Rows are points. Examples show where two turns around zero, p and q, send a point. Write where each new point lands after one turn and then the other. Backwards means that the second turn is done in reverse. Each puzzle has new turns, and all numbers are rounded.
In the rows, 128 means zero.

Turn p:
[129 145] => [136 143]
[ 78 104] => [ 73 127]
[129 115] => [124 116]
[175 148] => [179 127]
Turn q:
[123 115] => [131 114]
[ 84 135] => [ 87 110]
[177 135] => [165 161]
Where do these land?
p, then q backwards: [119 116] => [113 129]
q, then p backwards: [103 120] => [121 103]
q, then p backwards: [156 162] => [114 170]
q, then p backwards: [ 87 142] => [ 94 101]
p, then q: [174 100] => [178 108]

Turn p:
[ 76 164 113] => [102 187 139]
[113 111 130] => [107 122 123]
[159  97 147] => [137  81 126]
[162 115 159] => [147  87 144]
[130 154  90] => [148 164 108]
Turn q:
[104 115 116] => [106 116 112]
[126 181 149] => [137 184 130]
[181 124 170] => [163 130 186]
[116 126 125] => [117 127 121]
[133  97 138] => [120 103 148]
[108 125  70] => [126 107  70]
Where do these land?
p, then q: [ 75 128 127] => [ 93 162 108]
q, then p: [168 104 127] => [136  82 128]
q, then p: [102 139 159] => [113 155 157]
p, then q: [162 124 109] => [159 104 123]
p, then q: [ 95 163  97] => [140 178 104]
q, then p: [165 109 150] => [133  88 151]

Turn p:
[104 162 159 117  99 107] => [103 178 142 138 103 129]
[114  96  91 139 174 155] => [118  67 104 130 160 138]
[126 114 124 168 124 110] => [139 116 125 162 125 101]
[135 138  99 140 107 124] => [150 132 103 142 113 135]
[131 156 149 112 110  65] => [118 190 121 122 113  89]
[162 159 168  93 143 184] => [141 148 177  86 158 180]
[123  71 105 127 140 151] => [127  63 122 115 123 125]
Turn q:
[179 161 148 106 109 129] => [173 150 169 107 112 128]
[163 193 145 143 110 106] => [167 187 156 142 106 111]
[173 174 118 131 100 119] => [166 176 139 107 105 113]
[ 82 109 118 137 128 164] => [ 87 115 102 132 129 165]
[124 108 134 142 162 135] => [133 108 113 148 154 137]
[109  95  69 159 120 143] => [104 121  56 110 124 129]
[123 140 144  66 166 109] => [115 120 185 117 176 114]
[112  85 139 142 127 137] => [118  87 109 142 119 139]
[ 87  86 137 125 130 112] => [ 89  86 123 146 127 118]
Where do these land?
q, then p backwards: [127 166 139 123  86 140] => [124 147 154 107  84 131]
p, then q: [102 159 197  96  98 146] => [103 154 185 159  99 177]
p, then q: [145 122  95 122 173 128] => [129 112 111 106 176 115]
p, then q backwards: [100 100  96 128 144 128] => [106  82 117 137 130 126]
p, then q: [126 126 103 166 149  83] => [133 142  88 142 144  81]
q, then p: [150 133 170 140 105 175] => [170 116 168 123 111 164]
q, then p backwards: [147  91  96 121 141  96] => [147  89 108 125 157  99]

Turn p:
[120 171 181 177 132 160 128 114] => [112 149 188 178 138 165 142 124]
[ 87 103 158 138 106 113 168  84] => [112 122 142 130  89 119 198 106]
[117 103 117 110 116 110 147 154] => [118 116 113 100 117 102 137 152]
[153  96 117 190 103 157 113 137] => [132  71 123 187 128 138 121 151]
[ 91 163 102 120 142 133 148 135] => [114 174 105 119 143 140 147 145]
[127 178  74  99 101 107 142 132] => [159 187  87 119 108 119 119 157]
[138 132 128 133 182  78 112 154] => [127 138 134 118 184  77 110 115]
[180 120  99 119 152  96 116 146] => [171 115 113 115 159  93  94 129]
[122 117 126  97  89 182  83  96] => [116 113 108 130  75 185  95 102]
[125 105 128 104 132 146 149 116] => [131 111 122  98 120 147 147 123]
[147 121 179 122 154 126 102 140] => [116 112 176 116 146 123  99 105]
Turn q:
[126  31 128 108 127 103 179 163] => [125  32 164  78 123 123 151 152]
[ 93 145 104 115 108 124 154 147] => [103 133 120 132 110 106 168 151]
[156 118 195 111 121 108 173 107] => [159 133 202  96 112 126 133 102]
[131 148 155 159 170 153 115 116] => [131 151 139 155 163 168 120 105]
[104 145 129 138  97 152  93 116] => [117 148 108 163  93 141 109 134]
[142 131 120 110 120 161 100 152] => [142 140  98 118 122 153 118 159]
[158 138 119 146 187  48 127 109] => [135 123 147 125 205  68 106  93]
[149 148  92 153 119 114 133 118] => [142 130  94 138 134  99 139 101]
[116 140 102 111 123 159 107 105] => [100 150  92 122 112 142 115 124]
[108 135 135 128 108 159  98 147] => [126 140 114 151 106 154 120 159]
Where do these land?
p, then q backwards: [114  95 156 147 102 164 120 112] => [ 89  88 136 151 114 150 144 120]
p, then q backwards: [106 128 106 109  89 100 142 130] => [124 149 102 102  83 128 131 131]
q, then p: [136 154 147 147 116 158 146 156] => [160 126 149 139 136 151 141 164]
p, then q backwards: [ 93 129 119  86 146 111 144  72] => [157 157 102 118 123 158 175  89]
p, then q backwards: [ 99 138 143 120 163 154 159 190] => [ 99 125 129  75 185 132 134 160]
p, then q: [157 138 125 170 164  95 123 133] => [143 120 148 138 186 117 113 102]
q, then p: [118 153 106 145 133 130 118 173] => [135 128 116 138 170 115 138 165]
q, then p backwards: [149  89 127 138 123  91 176 130] => [155  75 157 126 141 104 150 116]
p, then q: [170 101 116 127 112 176 100  97] => [145  94  90 118 103 172  97 107]
p, then q: [138 155 135  90 133 101  52  86] => [117 176 104 146 106 110  59  86]

Turn p:
[144 107 116 131 146 112 156 137 124 143 147] => [139 106 137 129 142 113 151 157 130 114 143]
[135 132 112 123  97 107 103 142 116 146 119] => [133 148 114 124 126 115  97 155 130 152 138]
[142 136 120 153 112 136 111 132 127 111 147] => [120 156 111 144 127 128 131 120 142 120 151]
[136 102 117 146 144 135 114 112 133  95 113] => [129 117 133 176 138 131 121 107 141 123 125]
[121 124 168 130 146 130 140 125 103 151 122] => [137 134 157 116 142 134 144 127  87 131 119]
[137 107 121 106 131 146 146 140 123 108 143] => [129 108 117 139 120 142 130 143 122  91 129]
[143 129 117 133 147 148 113 143 133 129 126] => [128 138 128 139 144 151 132 137 149 123 121]
[118 131 163 103 142 103 118 135 131 139 134] => [132 122 162  94 132 136 108 126 115 127 137]
[126 225 134 127 107 129 118 136 110 105  99] => [136 201 109  88 108 109 109  97 145 120  82]
[148 108 132 136 103 115 120 139 154 145 116] => [141 128 139 141 104 133 124 148 139 158 150]
[140 124 116 120 126 144 126  92 136 122 141] => [141 109  99 134 134 138 134 106 132 128 138]
[ 46 111 121 126 135 132 171 103 145 142 129] => [ 73  68 130 111 119 107 154 113 102 147 102]
Turn q:
[119 130 157 135 154 116 119 158 102 130  99] => [131 135 168 124 138 120 133 168 113 108 112]
[144 154  94 151 119 122 145 120 140 111 143] => [143 134  79 151 128 121 119 113 122 127 117]
[136 128 151  90 124 114 122 147 121 138  97] => [129 140 156  93 103 109 141 149 130 129 126]
[125 138 148 116 128 135 127 157 108 164 141] => [131 145 148 124 144 118 159 146 119 137 157]
[116 116 150 123 126 114 173 141  97 166 123] => [133 118 160 149 115 119 187 140 120 130 133]
[152 108 147 111 173 132 122 146 126 139 108] => [159 136 161  98 131 154 136 151 139 120 118]
[112 136 109 141 136 126 117 111 174 119 132] => [109 120  96 120 152 134 114 111 147 129 103]
[131 140 106 148 125 114 117  84 126 127 150] => [140 110 114 146 145 114 105  90 123 145 121]
[111 142  96 124 118 157 128  97 134  98 140] => [104 130  97 131 123 147 105  88 105 129 129]
[132 107  91 147  98 144 110 117 144 117 124] => [113 107  95 137 116 145  93 132 134 153 134]
[117 116 143 113 129 104 143 151 105 127 156] => [137 112 141 129 128 109 154 132 123  96 157]
[142 121 144 138 107 158 113 106 159 101 124] => [107 148 123 136 114 147  89 114 162 133 129]
Where do these land?
p, then q: [111 138 136 142 162 129 116 153 116 102 137] => [103 143 144 125 142 127 116 115 125  94 102]
q, then p backwards: [135 162 123 134 114 106 136 121 148 154 143] => [132 149 100 159 124 120 134 100 120 136 121]
q, then p: [107 129 110 176 143 100 114 146 122 142 119] => [121 129 170 159 154 121 126 161 136 124 112]
q, then p: [ 93 126 104 153 171 100 108 128 131 133 138] => [135 100 160 163 165 135 117 136 126 111 103]
p, then q: [162 127 136  98 132 130 164 113 149 142 101] => [155 137 129 130  78 143 128 146 155 147 138]
p, then q: [136 109 154 116 113 143 113 152 104 116 129] => [122 153 133 144 136 127 101 139 100 121 150]
p, then q: [105 142  97 132 111 126 153 138 138 146 132] => [112 103 108 111 115 114 160 143 124 128 124]
q, then p: [138 134 167  94 105 154 150  84 131 133 105] => [134 137 112  92  90 126 141  90 102 168 129]
p, then q: [140 116 137  87 112 142  96 134 102 102 120] => [129 142 127 124 137 138  70 140 102 140 144]
q, then p backwards: [110 115 119 145 134 109 136 134 146 148 155] => [133 115  96 135 153 134 137 108 135 135 145]
q, then p: [144 110 133 126 118 125 130 123 115  83 124] => [122 148 113 150 110 134 103 113 129 128 151]
p, then q: [149 133 133 118 110 158 135 108 168 137 114] => [126 136 108 140 101 151 136 122 142 171 140]
p, then q: [134 123 116 143 141 142 114 131  93 126 147] => [141 132 119 134 153 139 125 126 102 104 112]

Turn p:
[178 115  96  92 105 143 114  88  98 143 150  83] => [145 120 160 135 123  95 166 112  99 147  54 142]
[119 128 107 134 111 147 103 135 120 160  98 113] => [120 108 111 117 146 125 120 137 128 140 106 174]
[158 106 111  95 143 126 167 100 157 102 139  75] => [176 145 151 106  96  91 152  94 156 134 101 106]
[ 59 142 152 118 126  89 131 135  66 118 119 116] => [ 90 142 130  67 149 115  93 155  80 104 140 105]
[115  33 150 142 102 115 114 150 169 160 139 137] => [176 110 120  97 105 182 161 117 100 149 181 172]
[157 161 147 111 155 188 113 167 144 106 117 132] => [156 127 112 167 137 151 115 169 176 101  93 115]
[ 99 143 153 181 150 140  86 132 145 132 147 142] => [139 110 125 154 186 153 100 127 127 127 171 126]
[123 170  83 170 110 170 130 152 121 120 190 140] => [120 141  73 187 167 135 121  77 110 104 106 120]
[125 169 176 124 110  86 133 144 139 151 105 140] => [ 91 103 115 112 115 149 109 161 134 166 144  89]
[100 134 101  94 115  94 148 119 159 135 140 163] => [104 181 127 121  97 144 112 104 125 164 140 128]
[154  99 132 150 110 128 114  79 106 106  81 134] => [103  83 184 123 114 115 144 121 138 103 131 160]
[175 148 132 105 173 114 128 153 112  99 105 105] => [151 121 133 145  98  82 112 175 146 111 110 100]
[102 115 123 149 154 124 183 111 127 133 133 184] => [ 92 175 123 132 130 126 159 115 144 114 186 127]
Turn q:
[169 102 133 120 130  93 113 114  83 122 129 157] => [147 109 118 109 139 111 174  90 119 140 116 166]
[124 150 168 113 123 133 119 123 169 118 181 113] => [149 166 155 136  93 116 126 134 163 123 170 117]
[105 172 123 126 133 178 160 176  97 199  88 159] => [ 57 158  89 174 185 168 122 147  89 142 147 127]
[145  99 115 118 107  99 109 148 133 128 117 111] => [160 116 133 116 124 105 128 149  95 130 115 146]
[152  77 138 139 172 135 123 127 105 120 109 101] => [151  99 137 108 188 107 134 129 151 136 105 123]
[115 145 138 148 138  98 100 123 136  98 111 140] => [108 136 136 123 107  99 120 114 142 106  96 147]
[141 114 135 166 109 124 147 138 101  80 135 104] => [153 143 106  88 129 110 126 106 125 129  97  87]
[102 132 130 142 103 169 164 115 119 197  74 177] => [ 80 113 116 201 163 168 110  97  79 141 134 116]
[123 147 120  75 147 107 154 121 206  86 174 127] => [134 145 200 105  63 159 154 165 157 112 146 118]
[118 166  99  96 131 178 116 112 173  78 180 103] => [155 151 127 120  71 180 112 169 195 117 140 115]
[146  85 136 144 121 127  95 143 116 112 117 132] => [168 122 118 131 151 102 133 120 122 110  99 140]
[ 92 129 102 120 145 113 127 122 161 126 192 130] => [125 112 141 109  89 138 135 148 148  80 175 119]
[112 113 144 113 112  85 115 103  91 123 106 106] => [133 115 139  91 132 107  97  92 110 146 126 163]
[149 161 112 171 122 154 149 127 104 206  78 132] => [ 72 105  78 181 159 123 122 133  99 179 125 109]
Where do these land?
q, then p: [178 114 121 145  75 106 149 170 120 134 146 152] => [ 85 123 105 122 109  66 163 124 107 114 100 111]
p, then q: [ 85 151  92 101 102 114 125 139  95 118 117 148] => [100 146 103 123 118 146  89 117 129 106 118 180]
p, then q backwards: [141 121  70 129 166 117 173 121 168 126  96  73] => [162 142 172 159 129 100  72  99 108  95 162  94]
q, then p: [100 133 134  96 171  83 126 144 101 170  81 165] => [ 97 189 143 116 157 149 123 161 115  95 186 125]
q, then p backwards: [105  78 143 121 120 119  96 102 161 109 136  96] => [137 109 129 132 155 120  90 120 146  74 110  92]
q, then p: [133 141 159 169 113 120 106 152  85 170 177 144] => [113 165 130 153 123  75 114  73  93 144 140 105]
p, then q: [124 133 146 145 103 103 102 118 144  89  86 104] => [190 122 156 141 136 118 111 116 132 110 133 160]
q, then p: [155 145 151 118 123 152 168 108  97  97 159 150] => [118 145 130 123 153 117 159 100 173 160  90 113]
q, then p: [173 158 109 175 162 164 133 110 178 134 100 150] => [137  86  75  79 135 120 122  98 167 128 170 155]
p, then q: [ 85 148 134 105 102 100 142 130 165  88 118 143] => [156 142 120 152  99 144  75 138 156 137 148 159]
p, then q: [139 104  87 154 138 157 152 154 122 105 174 163] => [109 118  89 108  82 140 144  99 152 132  94  87]
p, then q backwards: [ 99  79 151 126 118 135 133 114 136 160 100  98] => [143 109 112  82 154  98 133 127  90 112 148 112]
q, then p: [156 128 147 116 155 154  85  83 122 173 152  80] => [174 131 113 170 119 144 147 111 115 190 175 139]
q, then p: [119 159 148  93 144 167 101 147  98 120 150 123] => [129 162 110 183 140 142 103 121 157 148 120 117]
